Each point is reached from the start by the listed moves, each made 0, 1 or 2 times, or once backwards (-1), plus a little noise. Say if it took an odd or an even number of moves. Then give how often each move was made.

Moves:
(1): [.20 .20 .12 .09]
(2): [-.08 .08 -.08 .13]
(3): [-.19 .07 .16 -.26]
Start: [-.03 .09 .14 .06]
Points:
[-.02 .20 -.21 .58] => odd (0, 2, -1)
[.18 .39 -.08 .69] => even (1, 2, -1)
[.19 .29 .27 .16] => odd (1, 0, 0)
[-.15 .35 .67 -.50] => even (1, -1, 2)

Moves:
(1): [.28 .03 -.02 .16 -.01 -.15 -.04 .05 .03 -.14 -.04]
(2): [.21 .31 .14 -.06 -.04 .08 -.07 .10 -.04 .15 .06]
(3): [.05 -.06 .26 -.06 .06 .01 -.09 -.08 -.11 -.11 .07]
(4): [.04 .03 .11 .17 -.01 .25 -.03 -.21 -.17 .01 .02]
(5): [.23 .09 -.07 .00 .25 .08 .16 -.03 -.03 .19 .04]
(6): [.11 -.07 -.02 -.12 -.07 .07 .04 -.08 .04 -.10 -.09]
(7): [-.05 .01 .11 .01 .00 .06 .24 .13 -.03 .04 .08]
(8): [-.14 -.05 .01 .01 .07 .14 -.03 .18 .00 -.01 -.06]
(9): [.02 .03 -.01 .08 .01 .03 .03 -.04 .28 .12 .12]
Start: [.01 -.05 -.02 -.03 -.18 .03 -.02 -.01 .01 -.12 .08]
Points:
[.71 .37 .55 -.23 -.68 .34 -.54 -.57 .08 -.21 .16] => even (0, 2, 1, 1, -1, 2, -1, -1, 1)
[.23 .28 .83 .01 .29 .41 .34 .39 -.10 .29 .63] => odd (0, 1, 2, 0, 1, -1, 2, 1, 1)
[-.27 -.33 .02 .07 -.39 -.65 .32 .39 -.12 -.53 .12] => odd (1, -1, 0, -1, -1, -1, 2, -1, -1)
[-.24 -.36 .34 -.38 .24 -.24 .30 -.04 -.41 -.13 .34] => even (-1, -1, 2, -1, 1, -1, 1, -1, -1)
[.79 -.07 .17 -.07 -.26 -.51 .16 .09 .15 -.55 .10] => odd (2, 0, 1, -1, 0, 1, 1, -1, 0)
[.59 .48 .56 -.20 -.41 .71 .38 .08 -.22 .07 .20] => odd (0, 2, 0, 1, 0, 2, 2, 0, 0)
[.31 .08 .94 .30 -.31 .53 -.56 -.21 -.53 -.51 .17] => even (1, 1, 2, 2, -1, 0, 0, 1, 0)

Moves:
(1): [.19 .03 .20 .02 -.02 -.03 .08 -.19 -.10 .03 .00 .10 -.05 -.11 -.05 -.07 -.02 -.06]
(2): [-.04 .02 -.11 -.01 .10 -.02 .05 .03 -.03 -.07 .10 .02 -.09 .06 .05 -.01 -.17 -.09]
(3): [-.01 .04 .11 .09 .03 .06 .01 -.02 -.01 -.12 .07 -.08 .08 -.04 .09 .01 .00 -.05]
(4): [.00 -.10 -.07 .13 .01 .01 .02 -.03 .02 .05 .12 .00 .01 -.03 -.02 .01 -.05 .07]
(5): [-.16 -.08 -.02 -.17 .25 .03 -.30 .16 -.12 .06 .03 -.20 .00 .01 .03 -.01 .14 .07]
(6): [-.02 .06 -.08 -.04 .02 .09 -.09 -.10 .00 -.04 .04 -.05 .11 .06 .00 .03 .09 -.08]
(7): [-.03 -.21 -.09 .08 .04 -.11 .10 .03 .04 .22 -.18 -.05 .14 .00 -.09 -.06 .22 .07]
(8): [.01 .01 -.05 -.02 .04 .05 .01 .12 -.06 .11 -.02 .01 .09 -.07 .05 .02 .11 .02]
(9): [.11 -.11 .03 -.02 .07 .03 .00 -.07 .12 .13 -.01 .04 .09 .06 -.02 .07 -.07 .03]
(10): [.02 .05 .02 .06 -.09 -.04 -.05 -.10 -.05 .18 .02 .04 .04 .03 .07 .08 -.09 -.06]
(11): [-.01 .04 .10 .05 -.03 .03 .02 .05 -.04 .05 .13 -.02 -.02 .08 -.13 .00 -.05 -.04]
(12): [-.14 -.08 .03 -.02 .01 .10 -.04 .01 .06 -.04 .06 .05 -.05 .00 .01 .07 -.10 -.07]
(13): [-.04 -.04 -.05 -.01 -.01 -.07 .00 .00 -.11 -.10 -.01 .02 .20 -.04 -.03 -.07 -.09 .03]
(14): [.05 -.04 .05 .14 -.03 .03 -.09 .01 -.07 -.11 -.04 .06 .06 .06 -.02 .02 .06 -.05]
(15): [.00 .01 .05 .01 -.11 -.03 .09 .07 -.09 -.03 .11 .05 -.01 .01 .14 .02 .10 -.02]
(16): [-.09 .04 -.02 -.02 -.05 -.13 .16 .14 -.17 -.07 .08 -.05 .05 -.14 .03 .19 .09 .01]
(17): [.08 .01 .12 .10 .02 -.14 -.04 .02 .01 .08 .04 .14 .09 -.06 .00 -.04 .10 -.03]
(18): [-.02 .04 .08 .09 .05 -.01 .06 -.06 -.02 .03 -.03 .12 .00 .04 .05 -.05 .07 .12]
Start: [.14 .01 -.05 .01 -.05 .10 -.04 -.02 .07 .19 -.17 -.07 .07 -.05 -.02 .04 .02 -.01]
Points:
[.35 .60 .43 .27 -.08 .08 -.15 -.94 -.39 -.27 .05 .15 .14 -.24 .33 -.07 -.58 -.43] => odd (2, 1, 2, 0, 0, 1, -1, -1, -1, 2, -1, 0, 1, 0, -1, 0, 0, 1)
[.50 .01 .40 .44 -.21 .20 -.63 -.59 -.11 -.02 -.05 .74 .56 -.05 .13 -.16 .31 -.16] => odd (1, -1, -1, 1, 0, 2, -1, 0, 0, 0, -1, 1, 1, 2, 1, -1, 2, 1)
[.59 .09 .24 .57 -.10 -.23 .33 -.02 .45 .78 -.13 .73 -.11 .38 .04 -.20 .04 .21] => odd (-1, 1, -1, 0, -1, -1, 0, 0, 1, 0, 1, -1, -1, 0, 1, -1, 2, 2)
[-.04 -.41 .08 .48 .04 .51 -.19 .15 .06 .24 .18 .10 .32 -.12 -.06 -.05 -.31 -.02] => even (0, 0, 1, 2, 0, -1, 0, 2, 0, 0, 1, 2, 1, 1, 0, -1, 0, 0)
[.18 .10 .36 -.07 .61 .10 .13 -.03 -.30 .06 .53 .12 -.12 -.46 .25 .11 -.27 -.07] => even (2, 2, 1, 1, 1, 0, -1, 1, 1, -1, 0, 1, 0, -1, 0, 1, 1, 1)
[.28 -.01 .69 -.39 .50 .33 -.53 -.37 -.25 -.13 .28 -.45 .57 -.20 -.17 -.10 -.17 .03] => odd (2, -1, 2, 0, 2, 1, -1, -1, 2, -1, 1, 0, 2, -1, 0, 0, 0, 0)
[.47 -.28 -.19 .67 -.31 -.59 .53 -.30 -.05 .92 .24 .46 .78 -.28 .23 .68 .15 -.15] => even (0, 1, 0, 2, -1, 1, 1, 0, 2, 2, -1, 0, 0, 0, 1, 2, 2, 0)

Moves:
(1): [-.07 .00 -.02 -.04 -.02 -.08 .02 -.03 -.01 .05 .00 .00 -.05 .07 .01 .01 -.04 -.05 .01 -.06 .05 .04 .00 .00 .02 .02 .03]
(2): [-.07 -.03 -.02 -.09 .07 .17 -.06 .08 .00 -.03 -.05 .05 .09 .17 .06 -.06 .07 -.08 .00 .02 -.06 .12 .08 -.03 -.02 .00 .06]
(3): [-.08 .05 .02 -.12 .01 .05 -.11 -.01 -.06 -.08 .02 -.08 .09 -.05 .07 -.04 -.03 .16 -.03 -.04 .05 .01 -.03 .00 -.03 -.06 .04]
(4): [.03 .08 .00 .09 .02 -.02 -.01 -.04 .05 .01 -.01 -.04 -.01 -.12 -.02 .01 -.05 -.03 .03 .00 -.05 -.05 .05 .01 .00 .02 -.02]
(5): [-.01 -.02 .08 .05 .15 -.09 .09 -.07 .07 .02 .07 .02 .03 .05 .03 .01 .09 .02 -.01 -.09 .04 .09 -.06 .00 .10 .00 -.09]
(6): [.10 -.03 .02 .05 .01 .00 -.03 .06 .04 .03 -.01 .00 -.01 -.01 .03 -.06 -.05 .00 .10 .09 .04 .06 .08 -.07 -.04 -.04 -.02]
(7): [-.05 -.04 -.13 -.02 .01 .05 .03 .12 .08 .01 -.08 .05 .00 .00 -.01 .07 -.05 .06 .05 -.02 .03 .03 .04 -.06 .06 -.01 .04]
(8): [-.03 -.04 .06 .02 -.07 .06 -.08 .04 .03 .02 -.04 .04 -.06 -.03 .00 -.06 -.05 -.03 .00 -.03 .00 .00 -.01 -.06 .12 -.01 -.05]
(9): [.01 .00 -.04 .03 -.03 .04 .14 .04 .00 -.05 .00 -.05 -.05 -.08 .04 -.02 .02 -.02 .14 -.06 .01 .02 .01 -.01 -.05 .01 -.05]
(10): [-.02 .03 -.04 .01 .02 .04 -.04 -.07 -.03 -.06 .06 .10 -.06 .04 -.12 -.08 .05 .00 .00 -.08 .00 -.01 -.07 -.06 -.01 -.03 .07]
(11): [.04 .07 .06 .02 -.03 .01 -.05 .01 -.03 -.04 -.02 .04 .07 -.04 .03 .03 -.02 -.03 -.03 -.03 .06 .01 .07 .05 -.08 .06 -.04]
(12): [.09 -.03 -.06 -.06 -.04 .03 -.01 .04 .04 -.07 -.04 .08 -.02 .00 .09 .03 -.06 -.06 -.10 .10 -.06 .06 -.08 .07 .07 -.02 .01]
(13): [-.02 -.07 -.02 -.06 .03 .02 -.03 .07 .06 .05 .01 .04 .06 -.01 .14 -.05 .05 .01 .02 .00 .00 .03 .02 .00 -.10 -.07 .07]
(14): [-.11 -.08 .01 .04 .02 .02 .05 -.06 .04 -.04 .00 -.03 .06 -.04 -.07 .00 .01 -.04 -.06 -.01 .05 .01 -.06 -.02 .03 -.04 .00]
(15): [-.06 -.08 -.03 -.01 -.03 -.01 -.03 -.10 .03 .07 -.07 .01 -.07 .06 -.02 -.02 -.03 -.01 .00 .06 -.04 .01 .02 .01 -.01 .04 -.05]
(16): [.07 -.07 .00 -.05 -.08 .07 -.02 -.03 .14 -.05 .00 -.06 -.09 .02 -.02 -.02 .10 -.03 .01 .05 .02 .02 -.03 .02 .05 -.02 .04]
(17): [-.02 .05 .00 -.06 -.01 .01 -.05 -.02 -.02 .02 .03 .02 .03 .02 -.09 -.03 .08 .01 .00 .04 .05 .07 -.08 -.03 .01 .01 -.02]
(18): [.04 .03 .05 -.07 .02 -.09 .00 .07 -.02 -.04 -.05 .01 -.05 .00 -.05 .02 .00 .03 -.02 -.01 -.02 .00 .03 -.01 -.06 -.03 -.06]
(19): [.01 -.03 -.05 -.02 .02 -.01 -.02 .00 -.01 .01 .05 -.01 .00 .04 .03 -.03 .10 .02 -.09 .02 .03 -.01 .03 .03 .04 .01 .01]
(20): [.04 -.12 .03 -.03 .06 .04 -.03 -.01 -.08 -.01 .03 -.04 .02 -.02 -.07 .06 .01 -.03 .05 .00 -.02 .06 -.03 .08 -.07 .00 .03]
(21): [-.02 .00 .04 -.01 .04 .06 -.04 -.01 .02 .00 .11 .02 -.05 .00 .01 .00 .01 .01 .04 .05 .00 .00 -.01 .00 .01 -.04 -.01]
(22): [.06 .05 .06 -.01 -.10 -.01 .00 .10 .02 .02 .03 -.04 .02 -.01 .02 -.06 -.10 -.01 .06 .00 -.01 .06 .00 .13 -.04 .08 -.04]
(23): [.04 -.03 .03 -.03 .10 -.02 .06 .04 .07 .02 .02 .04 -.08 -.01 .05 .02 -.10 .00 -.08 .04 -.08 .05 -.05 -.05 .08 .12 .09]
(24): [.05 -.02 .05 -.08 -.01 .03 .06 -.05 .00 -.02 -.01 .02 .03 -.04 .03 -.04 -.05 -.01 .01 -.01 -.01 -.03 .05 .01 .01 -.03 -.03]
Start: [.03 .06 .04 .02 -.05 .02 .00 -.02 .01 .05 .05 .04 -.03 -.05 .04 .01 -.08 .07 .04 .11 -.02 .03 .14 .07 -.08 .01 .06]
Points:
[-.58 -.57 -.16 -.43 .13 .51 -.28 .47 .35 .05 -.12 .28 -.10 .43 .17 -.11 .12 -.04 -.27 .02 .17 .25 .41 -.44 .31 -.23 .64] => even (2, 2, 0, -1, -1, 0, 2, 2, -1, 0, 0, -1, 1, 2, -1, 1, -1, 1, 2, 0, 1, -1, 1, 0)
[.03 -.66 -.23 -.63 -.09 .94 -.26 .42 .29 -.65 -.25 .51 .36 .14 .14 -.10 .42 -.25 -.27 -.09 .04 .49 .12 .26 -.17 -.45 .48] => odd (-1, 2, 0, -1, 0, -1, 2, 1, 0, 2, 2, 2, 2, 2, -1, 2, -1, 1, 1, 2, -1, 0, -1, 1)
[.15 -.08 .20 -.29 .41 .16 .00 .03 .04 -.04 .27 .57 -.33 .32 -.41 .02 .14 -.03 .24 -.20 .03 .51 .23 -.04 .19 -.02 -.17] => odd (1, 1, -1, 0, 2, 0, 2, 1, 0, 2, 1, 0, -1, -1, 0, 0, 1, 2, 1, 2, 2, 0, 0, 2)
[.09 -.11 .09 .04 -.02 -.09 .03 -.11 .76 .23 -.21 .15 -.33 .14 .13 -.21 -.31 -.33 -.11 .43 .00 .68 -.08 -.21 .87 .18 -.24] => even (2, 1, 0, 2, 2, 2, 0, 2, 0, -1, -1, 2, -1, 1, 1, 1, 2, 0, 0, -1, -1, 0, 1, 0)
[.43 -.34 .45 .18 -.04 -.18 -.18 -.35 .62 .00 .24 -.03 -.54 -.14 .18 -.02 -.06 -.11 -.40 .54 .00 .09 -.07 .31 .75 -.11 -.43] => odd (0, -1, 0, 1, 2, 1, -1, 2, -1, -1, 0, 2, -1, 1, 1, 2, -1, 1, 2, 0, 2, 0, 0, 0)
